Rows are points. The points of each table are mixes of a few directions, plus a little noise. Count the directions of each table, and those that both share. Where both have some left over, give the other angles between the two spaces (their principal angles), to ten degrees, smallest first.
In the rows, 128 means zero.

First (7 x 2):
[[107  88]
 [121 116]
 [111  97]
 [121 117]
 [106  83]
 [191 237]
 [146 156]]
Second (7 x 2):
[[130 132]
 [ 72  29]
 [126 123]
 [138 146]
 [149 166]
 [111  98]
 [169 201]]
Directions: first 1, second 1, shared 1

First (7 x 4):
[[100 143 121  94]
 [170 157 127 161]
 [152   7 159 197]
 [101 130 123 100]
 [166 194 119 142]
 [107 157 119  98]
 [100 110 127 104]]
Second:
[[112 172 118  95]
 [154  57 150 180]
 [135 110 133 143]
 [155  60 147 178]
 [111 183 114  87]
 [106 187 112  83]]
Directions: first 2, second 1, shared 1

First (9 x 6):
[[ 70 243  81 112 174  88]
 [150  85 145 134 111 143]
 [ 90 202  99 118 156 102]
 [103 178 108 121 148 110]
 [125 136 124 127 131 126]
 [186  14 174 144  83 168]
 [127 130 127 127 130 127]
 [149  88 144 134 112 142]
 [155  76 148 135 108 146]]
Second:
[[129  64 142 170 218 161]
 [138 128 131 117  67 124]
 [163 126 154  93 135 119]
 [139 114 136 124 115 131]
 [ 40 249  55 138  97  92]
 [167  96 157 109 125 133]
 [134 128 138 120 171 126]
 [109 117 113 153  99 138]]
Directions: first 1, second 3, shared 1

First (9 x 9):
[[126 124 145 143 119 141 141 127 163]
 [154 119 186 117 155 167 126  59 128]
 [154 142 148  66 168 157 135 137 153]
 [151  95  99  59 160 125  77  88 119]
 [ 95 155  76 173  88  90 155 210 122]
 [107 169  86 204  83  90 186 160  82]
 [118 114 119 142 115 122 121 121 136]
 [104 123 144 153 124 108 104 155  85]
 [143 107 149  97 145 148 110  96 161]]
Second, 10 rows:
[[102 157 130 102 133 133 147 140 115]
 [ 97 160 122  94 139 152 137 133 139]
 [106 145 123 108 122 133 149 140 121]
 [162  26 129 177  52  69 146 128 102]
 [132 153 149 127 150 117 128 132 102]
 [113 148 138 111 134 125 140 136 112]
 [ 99 114 169  80 146 139  89  91 163]
 [143 128 146 142 133 107 127 130 103]
 [186 170   7 207 147 201 124 154 186]
 [141  79 167 131 125 104  93  97 136]]
Directions: first 5, second 4, shared 1; angles 30, 50, 80

First, 8 rows:
[[ 66 228 138 120 137 122  87 115 179 124 145  43]
 [142 144 154  80  63 112 121 109 122  87  61  25]
 [132  68  72 205 128 153 155 163  93 212 143 227]
 [176  85 150  91  98 117 146 117 101  88  88 117]
 [142 116 121 123  49 124 135 128 102 139  59  63]
 [116 129 115 150 150 134 129 136 132 149 153 161]
 [161  93 162  98 224 123 140 119 138  70 199 230]
 [ 89 164 114 159 174 138 113 136 155 155 180 158]]
Second:
[[161 142 178 103 144 137  97 126 182 136 162 113]
 [183 153 220  83 155 142  74 124 216 141 188 101]
 [162 138 167 114 136 138 104 124 167 147 156 114]
 [127  93  81 180  86 142 148 147  92 189 102 146]
 [133 168 189  69 181 109 103  99 177  56 166  98]
 [106  63  22 229  43 148 179 170  37 227  58 176]
 [ 78 143  95 116 146 106 156 108  84  51 103 128]
 [159 132 172 112 135 135 101 128 171 150 157 119]
 [ 92 139 108 114 144 112 146 114  96  71 111 128]
 [ 80 107  55 165 104 118 173 131  53 118  76 150]]
Directions: first 3, second 2, shared 1; angles 80

First, 9 rows:
[[116 130 141  98 103 160  84  96 118 134 197 152 140 105  72 125 169 129]
 [124  90 155 170 120 120 185 117 124 143  97 115  95 173 155 173 105 108]
 [140 131 122 158 159  93 137 137 130 122  79  80 142 149 171 132  90 141]
 [113 113 115 130 120 108 175 146 127  78  93 135  92 148 140 146 125 130]
 [125 121 158 171 109 116 170 103 119 136 107 124 123 182 138 134 118 104]
 [128 129 120  78 133 165  56 121 129 150 197 138 144  66  88 132 156 147]
 [145 178  87 121 148 103 139 179 144 100  79 140 149 119 158  57 115 130]
 [124 140 123  88 128 149  58 110 123 127 189 129 157  87  83 120 158 151]
 [139 118 131 136 132 139 148 144 137 162 116 140 113 124 149 133 114 111]]
Second:
[[130 120 153 189 124 135 104 127 114  90 123 167 100 127 128 138 114 121]
 [125 126 140 158 121 127 122 127 120 106 124 146 115 135 125 132 124 124]
 [123 142  91  32 134 120 167 127 148 186 137  68 172 127 128 113 148 140]
 [124 110 179 249 108 132  97 120  98  42 114 208  70 144 120 148 108 112]
 [109 135 116  81 108 112 177 109 127 126 129 100 148 163 113 123 154 128]
 [131 124 140 160 128 134 111 131 124 115 127 148 115 124 130 132 119 125]
 [130 139  95  52 141 123 150 134 147 182 134  78 167 120 133 118 142 139]
 [143 119 146 180 141 144  83 142 124 116 124 161 106 102 137 135 102 124]
 [131 138  95  50 144 127 143 136 150 188 136  78 164 112 136 117 140 138]]
Directions: first 5, second 2, shared 1; angles 80

First:
[[128 128 150 126 138 144  95 159 133 155 163 130 139 139  87 133 115 102
  158 107 149 145 112 194]
 [196 112  74 138  93  66 116  49 106  70 106 180 112 153 200 122 118  84
   61  94 151  66 120  76]
 [110 105 113 150  84 146 136 123 120 146 107 167 145 124 123 132 152 133
  124 129 136  78 141 118]
 [ 93 130 204 107 147 143 145 187 140 149 143  63 135 112  65 146 130 164
  154 109  87 221 134 187]
 [120 132 142 152 163 102 120 162 113 160 146 128 163 111 120 130 141 154
  149 140 118 138 134 140]
 [186 156  56 136 160  77 104  69 121  78 107 184  93 130 203 120 119 114
   87 136 123  75 114  44]
 [106 154 127 103 151 179 125 142 157 131 130 109  98 125 108 123 116 130
  156 155 123 148 119 129]
 [124 125 107 121  93 144 144  99 141 100  79 164  97 120 136 140 144 141
   94 116  96  98 134  79]
 [ 87 108 179 120 122 149 165 163 120 165 168  27 170 137 109 104 119 132
  170 165 169 183 143 182]]
Second:
[[156 179 119 138 249  59 114 149 115 145 182  58 158 129 195  94 103 144
  158 204 153 178 119 111]
 [ 98  96  96 118  38 216 138  92 143 115  94 181  93 135  95 129 134  93
  126 115 147  53 132 118]
 [154 142 127 131 123  92 126 125 142 130 104 137 139 143 171 139 142 141
   83 119 122 135 122 112]
 [119  79 159 153  96  81 166 124  81 128 134  99 172 116 125 126 143 146
  121 113 124 134 159 136]
 [118 126 154 141  80 133 129 161 156 170  83 170 158 133 121 166 175 163
   86  95 102 126 130 144]
 [128 166 135 103 212 142 110 152 136 139 195  46 121 140 130  93  79 103
  189 183 171 187 108 162]
 [148 117 124 108  96 132 123  94 132  78 105 161  83 129 111 145 120 107
   98  72 101 119 121 120]
 [103 120 112 132 131 169 118 126 119 120 128 171 101  99  77 133 128 127
  163 123 105  92 133 121]]
Directions: first 6, second 6, shared 5; angles 90

First, 10 rows:
[[103 113 121  89 176 156 130 166 101 186  75 189 113 124 103  97 150 113
  136 102 104 105 133 141  93  72 129 159 136 145 128 120]
 [145 137 128 142 101 120 125 110 135 107 166 105 142 129 127 140 120 132
  135 144 128 158 123 114 128 136 117 111 153 122 113 123]
 [174 168 127 182  53 111 131  62 164  20 202  31 158 154 149 191  71 164
   82 188 169 216 145  96 163 179 120  73 161 130 137 134]
 [170 142 132 127 128  97 124 135 121  92 158 113 113 134 115 139 150 143
  134 136  83 183  74 105 101 118  90 110 167 106 114 103]
 [146 124 150 148 126  67 127 131 141  89 137  94 101 123 163 141 151 139
  134 115 121  99  74 135 163 197 122 123  62  81 141 131]
 [135 123 131 126 127 119 123 132 123 137 145 132 127 122 124 121 141 123
  150 122 112 128 110 125 118 127 118 126 137 115 112 121]
 [ 95 114 121  76 203 159 136 182  97 184  35 201  96 134 104  96 153 118
  109  96 103  95 136 149  92  62 136 171 116 154 155 123]
 [ 78  97 133 132 122 141 125 125 134 193 119 150 145  98 148 101 130  96
  170 103 164  32 157 159 165 165 168 152  64 120 116 156]
 [ 85 133 104 159  60 204 131  62 153 150 165 107 205 127 130 138  49 110
  120 166 221 122 249 130 165 134 178 114 153 183 116 167]
 [144 129 132  97 185 108 131 175 105 120  80 156  80 141 112 122 166 143
  109 109  75 145  77 127  91  92 101 142 130 118 147 105]]
Second:
[[ 95 129  89  98 177 161 119 161 116 190  55 184 137 134 120  90 124 121
   98 129 115 106 180 153  79  53 152 158 123 182 160 150]
 [171 151 112 154  85  99 148 135 136  51 135  76 144 166 126 154 110 148
  135 154  96 167  76  99  98 171 124 107 170 119 129 110]
 [ 85 112 137 104 205 122 121 157 126 166  37 169  77 117 164 112 150 130
   72  95 149  47 156 177 166 123 155 166  11 135 191 160]
 [183 155 154 128 144  88 100  93 135  75 198 100  90 117 132 161 147 165
   72 150 122 236 112 107 144  90  64  85 148 106 131 112]
 [115  95 185 147  79 129 154 105 127 116 178 106 118 105 125 147 137 102
  203  92 162  77  83 117 199 222 128 128 112  65  76 103]
 [132 115 140 128  96 144 153 137 112 118 142 125 135 136  96 133 130 113
  184 114 109 128  86 105 114 152 122 130 181 108  85  94]
 [161 165  80 152 114  89  88 105 158 115 164  93 168 130 160 123 108 151
   86 182 115 180 162 131  93  98 125  97 131 158 152 164]
 [ 86  94 149 122 109 171 144 124 118 177 130 154 140 109 111 113 128  91
  188  97 159  65 140 135 156 154 151 148 125 118  90 124]
 [145 129 119 111 149 112  91 129 122 175 174 155 132  96 118  99 159 122
  147 131  91 161 123 128  89  63  93 118 156 125  98 125]
 [107 135 116 134 119 165 161 134 131  97  64 115 137 167 127 147  85 136
   94 136 158 113 158 130 138 152 166 141 125 161 165 135]]
Directions: first 4, second 6, shared 4

First, 8 rows:
[[124 136 133 131 148 116 119 124  92 141 161 127 118 149 152 108 142 119
  114 129 112 114 123 130 152 138 128 114 124 120 145 107]
 [120 132 140 104 107 136 127 107 164 111 127 121 138 118 137 128 118 119
  159 134 131 139 125 118 139 113 105 136  99 137 113 136]
 [134 122 126 143 135 118 121 143 120 135 141 139 131 129 120 122 128 145
  111 110 122 108 142 133 118 140 159 115 174 105 135 122]
 [131 135 115 144 150 136 134 146 102 145 110 125 119 132 110 124 137 124
  106 134 126 136 127 138 115 138 138 126 132 135 141 125]
 [135 160 136 134 140 135 115 140 124 145 148 117 125 132 124 100 141 104
  122 134 121 110 123 129 104 139 149 121 137 119 142 129]
 [161  89 143 141 128 117 111 130 114 125 117 142 114 109 151 133 142 129
  133 154 151 115  95 118 116 128 152 125 122 184 134 144]
 [135 121  96 153 109 115 153 153  99 130 132 138 117 148 110 184 122 140
   93 107 157 116 133 141  80 127 123 160 167  75 114 141]
 [ 86 128 137  75 108 153 144  80 207  92  89 117 163 108 120 123  93 142
  185 122 104 187 154 118 197 101  70 127  72 149  99 119]]
Second:
[[138 115 150 112 122 137 109 114 154 116 117 130 137 106 134 114 124 126
  152 141 126 131 119 106 135 120 139 113 122 162 125 137]
 [132 128 140 126 131 128 116 126 142 129 133 129 137 118 129 108 130 132
  137 126 118 120 132 124 130 134 147 114 139 133 132 126]
 [123 146 137 130 148 128 114 129 131 141 145 124 134 128 129  90 137 124
  128 124 107 117 136 133 138 143 148 108 135 124 143 113]
 [118 157 116 125 162 156 147 121  69 147  92  94  94 147 142 124 156  69
  124 187 134 180  82 137 148 122  67 152   7 202 149 126]
 [128 131 140 123 128 127 114 126 151 127 143 131 142 121 126 106 123 136
  135 115 113 113 143 122 133 133 153 109 158 112 131 123]
 [128 125 133 125 125 128 123 127 137 125 132 130 134 125 126 125 125 132
  131 122 124 124 134 124 127 127 133 121 139 121 126 128]
 [116 124 102 130  99 117 154 133 122 113 141 141 132 151 111 180 108 150
  108  90 138 123 150 131 113 118 106 151 169  55 102 132]
 [137  84  81 168  90  93 171 155 100 118 121 154 113 148 116 223 112 170
   91  98 181 117 135 157  79 124 113 179 171  75 100 146]
 [134 120 149 117 127 132 109 119 154 122 131 132 139 109 131 105 126 130
  146 129 120 120 129 113 135 127 150 110 137 145 128 130]
 [125 141 135 112 137 146 125 115 123 128 115 114 124 127 135 115 133 104
  140 150 121 148 114 116 143 120 108 126  85 158 133 128]
 [131 131 127 143 138 117 128 138 124 140 140 129 125 132 128 116 136 133
  119 124 125 114 133 146 124 143 144 123 142 122 140 119]]
Directions: first 6, second 4, shared 3; angles 30
